Rows are points. Examples show where two turns around zero, p and q, send a point. Write where each new point lands after one turn and then the other. Backwards means that the second turn is done in reverse. Each puzzle has new turns, and all numbers are rounded.
(in the rows, 128 means zero)

Turn p:
139	147 => 143	144
99	109 => 95	116
92	123 => 92	131
142	110 => 137	107
168	151 => 172	141
Turn q:
162	135 => 121	162
75	139 => 117	75
133	113 => 143	133
142	125 => 131	142
Where do these land?
q, then p backwards: 150	133 => 118	148
q, then p: 151	112 => 149	147
q, then p backwards: 83	139 => 128	82

Turn p:
127	92	151 => 159	113	102
138	139	158 => 150	116	150
138	141	70 => 87	172	124
109	117	153 => 139	98	121
128	151	107 => 104	141	142
Turn q:
139	118	140 => 129	132	147
122	184	125 => 124	163	84
109	90	147 => 102	102	157
143	120	100 => 158	115	125
Where do these land?
p, then q: 160	132	77 => 114	158	77
q, then p: 128	134	130 => 123	129	131
q, then p: 124	87	131 => 158	107	109
p, then q: 129	128	162 => 140	131	160
q, then p backwards: 99	160	140 => 114	115	88

Turn p:
164	114	99	78 => 167	169	96	104
117	124	107	128 => 132	118	107	133
120	166	146	153 => 101	129	152	162
138	111	118	149 => 151	109	134	132
101	125	171	132 => 89	114	152	109
Turn q:
134	105	145	168 => 152	118	139	169
138	145	120	146 => 150	127	111	126
152	161	136	108 => 135	165	116	105
90	97	161	163 => 111	109	132	192
120	92	109	94 => 102	109	165	107
147	160	104	115 => 142	138	110	89
115	136	121	103 => 105	130	124	109
Where do these land?
q, then p: 124	139	117	141 => 146	126	118	127
p, then q: 183	110	113	145 => 172	168	146	126
q, then p backwards: 113	119	137	164 => 123	141	101	156
q, then p backwards: 112	137	157	87 => 114	161	155	99
p, then q: 138	107	90	107 => 153	122	137	87
q, then p: 98	156	155	124 => 116	109	101	162

Turn p:
111	85	139	125	118	131 => 159	99	121	132	109	143
109	154	88	170	173	112 => 74	157	85	161	123	132
122	121	136	130	113	114 => 144	119	121	131	129	114
116	135	146	129	122	154 => 124	112	155	142	128	130
178	149	93	106	140	149 => 107	177	150	87	125	141
150	129	167	121	118	124 => 155	124	147	124	161	125
87	115	140	87	111	116 => 132	71	121	105	120	113
162	149	100	159	175	126 => 97	186	111	139	143	152
117	115	144	125	80	125 => 162	106	141	131	115	99
Turn q:
148	142	100	130	96	97 => 128	121	93	138	104	91
77	146	141	110	138	140 => 81	135	157	129	150	136
104	98	160	124	121	134 => 118	119	161	100	114	147
121	109	107	163	87	180 => 112	130	88	123	95	187
158	111	140	98	131	154 => 151	148	121	87	143	135
123	134	148	156	161	124 => 145	128	159	158	134	141
135	131	100	96	152	101 => 133	108	118	126	164	91
158	153	127	146	139	94 => 157	133	126	162	121	96
Where do these land?
p, then q: 126	135	108	159	121	154 => 112	144	133	149	94	133
p, then q backwards: 128	137	138	123	113	81 => 154	133	102	98	135	111
q, then p: 135	125	155	134	127	162 => 112	130	168	123	137	126
p, then q: 105	146	137	135	149	151 => 114	116	151	134	120	160
q, then p: 134	49	134	125	136	59 => 219	115	112	85	134	152
q, then p: 149	150	117	120	142	144 => 100	153	121	128	136	132
p, then q: 119	154	107	100	109	145 => 102	123	155	105	115	106

Turn p:
120	154	109	107	147	128	83	124	154 => 126	139	146	121	173	158	138	127	94
95	155	123	147	117	119	122	140	186 => 133	152	162	120	147	176	108	150	152
137	121	140	97	88	118	145	148	117 => 122	113	121	118	104	106	106	167	113
146	126	137	119	133	134	110	114	172 => 149	137	148	93	148	132	147	134	126
131	116	151	109	138	148	164	129	89 => 103	94	111	138	98	102	152	131	135
107	112	146	154	142	124	155	150	74 => 102	97	108	166	109	108	110	106	160
123	107	145	134	116	120	111	131	105 => 120	116	128	120	122	107	102	107	125
158	131	108	134	139	144	113	139	159 => 172	125	127	120	147	148	143	130	120
141	158	124	130	100	150	108	110	148 => 149	145	163	118	112	147	136	130	101
139	126	119	119	134	136	116	93	166 => 141	156	136	95	140	138	157	126	122
112	103	101	137	136	127	148	125	98 => 112	132	83	142	114	130	123	110	137
126	127	133	149	146	87	161	132	68 => 105	130	103	185	122	83	114	117	150
Turn q:
126	150	132	135	124	144	140	156	106 => 131	135	125	124	148	134	143	133	89
169	144	99	85	131	164	129	132	142 => 120	120	115	92	144	163	91	169	130
121	137	138	122	131	119	150	114	140 => 126	140	136	126	149	123	130	118	148
170	167	84	130	161	136	100	103	165 => 108	122	69	136	141	128	65	154	148
121	109	176	152	141	102	105	113	116 => 147	119	158	176	114	96	130	114	132
125	97	133	145	120	130	147	139	135 => 143	131	133	133	116	153	144	105	132
93	102	143	146	150	109	123	115	95 => 149	101	135	146	118	92	163	110	133
91	116	146	132	150	114	98	134	139 => 103	106	138	164	115	112	151	127	139
144	127	108	104	78	118	158	157	115 => 137	174	135	81	114	151	143	142	113
120	130	122	129	95	144	130	117	126 => 118	131	136	102	121	129	119	107	115
Where do these land?
q, then p: 118	137	97	126	81	112	147	135	166 => 95	149	154	131	115	168	145	152	103
q, then p: 130	138	146	112	115	150	149	129	159 => 108	108	152	119	137	144	155	113	132
p, then q: 111	99	150	141	125	140	112	135	116 => 118	110	147	120	105	118	117	122	156
p, then q backwards: 109	124	132	117	143	122	81	132	134 => 119	153	142	126	119	168	146	118	132
q, then p: 171	124	123	131	122	93	110	125	152 => 161	134	162	134	132	154	102	133	109
p, then q: 107	136	132	118	148	108	150	132	69 => 117	130	100	141	104	103	162	83	131
q, then p: 158	146	120	147	144	143	141	137	164 => 144	124	129	139	139	169	145	95	116
q, then p: 137	101	141	124	143	138	144	135	143 => 149	113	134	111	118	135	148	121	143
q, then p: 116	125	139	147	135	137	143	140	132 => 128	134	123	136	115	127	149	112	142
q, then p: 126	143	78	95	126	125	99	134	31 => 117	104	63	147	136	80	84	185	91
q, then p: 117	117	131	138	144	148	117	79	147 => 128	152	124	83	149	125	125	101	134
q, then p backwards: 137	146	148	142	111	119	141	124	122 => 137	138	121	139	124	107	106	110	128

Turn p:
147	138	134	114	133	98	144	112	103	149	125 => 128	139	135	117	97	126	118	137	96	131	155
140	165	124	148	105	125	88	139	176	135	131 => 110	130	125	146	134	118	139	102	188	129	165
124	149	124	167	165	180	121	148	139	131	145 => 149	134	109	150	167	177	149	101	141	109	130
137	148	135	133	98	113	133	121	126	145	109 => 126	133	140	137	97	119	140	131	135	150	148
94	83	114	108	107	111	93	165	102	151	106 => 86	114	119	156	118	134	80	168	136	154	94
140	81	109	160	169	158	129	106	122	146	112 => 172	109	89	116	143	160	101	109	112	154	115
135	160	115	110	128	106	135	104	97	108	106 => 138	175	149	104	97	119	121	137	124	126	128
138	162	149	100	128	98	138	125	190	125	109 => 119	138	174	132	149	79	131	104	133	138	170
129	116	110	118	102	169	140	111	126	147	109 => 127	113	137	105	122	154	144	126	134	172	110
104	144	135	124	112	111	121	101	135	141	170 => 98	111	137	126	97	121	135	97	127	98	130
133	59	180	112	165	126	141	118	103	100	106 => 184	90	141	120	146	110	89	171	86	118	104
109	131	128	157	141	114	143	180	135	76	138 => 134	157	103	165	164	97	149	142	128	97	104
134	129	107	113	110	155	137	135	111	109	198 => 93	120	107	89	134	148	169	139	126	87	112
Turn q:
126	147	112	120	113	95	102	128	149	147	129 => 124	153	113	122	142	114	140	138	135	172	130
142	149	114	186	90	139	138	137	151	132	114 => 94	101	130	139	162	159	147	118	151	150	95
107	106	141	135	181	123	156	152	130	134	144 => 150	124	136	139	150	118	70	119	126	101	143
151	107	115	127	224	142	143	154	118	97	155 => 192	115	123	150	108	141	49	130	106	103	108
111	130	100	139	119	109	145	135	115	95	112 => 137	140	118	111	138	126	135	118	156	106	91
149	120	110	109	91	113	152	106	121	152	125 => 113	132	101	138	144	109	172	133	101	119	123
125	101	143	128	93	124	85	116	110	141	123 => 91	113	126	108	100	97	144	147	135	139	141
123	118	139	103	86	136	111	121	162	125	118 => 125	125	136	128	128	127	172	159	149	138	156
110	157	107	120	110	156	140	112	119	132	176 => 123	135	83	121	122	168	140	99	123	124	155
134	134	175	139	115	101	113	103	128	103	116 => 125	125	163	139	102	96	151	103	150	143	126
136	142	164	102	91	112	106	151	112	128	116 => 92	166	147	144	100	113	147	146	142	132	135
122	125	116	127	223	185	144	122	121	150	108 => 169	107	160	98	139	165	69	128	63	109	131
Where do these land?
q, then p: 112	126	138	142	109	50	126	137	150	77	126 => 135	139	132	141	137	68	122	77	131	155	181
q, then p backwards: 105	118	141	124	87	118	123	93	129	115	176 => 159	146	121	170	97	114	121	117	160	140	155
p, then q: 138	80	148	127	125	127	94	128	117	145	135 => 124	103	112	118	118	117	111	178	147	128	129
p, then q backwards: 182	130	108	135	140	136	150	92	111	112	135 => 91	133	91	92	140	136	111	91	123	124	130
p, then q backwards: 87	127	114	130	137	110	175	161	119	110	95 => 179	154	120	111	135	82	140	140	124	148	104
p, then q: 102	156	114	93	118	119	141	138	116	128	103 => 98	157	165	121	133	135	127	105	134	135	144
q, then p: 116	142	104	155	170	160	96	115	191	137	141 => 118	77	115	104	154	186	102	135	121	143	164
q, then p: 135	151	142	126	137	120	120	148	157	130	175 => 122	116	96	135	119	155	138	92	149	125	151
q, then p: 103	138	143	110	148	125	174	104	108	139	80 => 166	148	169	109	115	116	125	149	105	84	133
p, then q backwards: 146	108	140	126	142	183	114	133	126	125	101 => 120	131	101	142	146	150	126	137	181	115	115
q, then p: 134	169	143	157	121	137	101	148	115	150	156 => 109	106	140	146	103	164	125	91	149	135	108
p, then q: 122	123	119	113	144	113	131	134	92	128	113 => 101	150	137	117	108	143	122	137	132	137	117
q, then p: 182	95	110	127	87	166	119	133	133	168	128 => 114	130	89	166	142	150	134	156	98	145	71
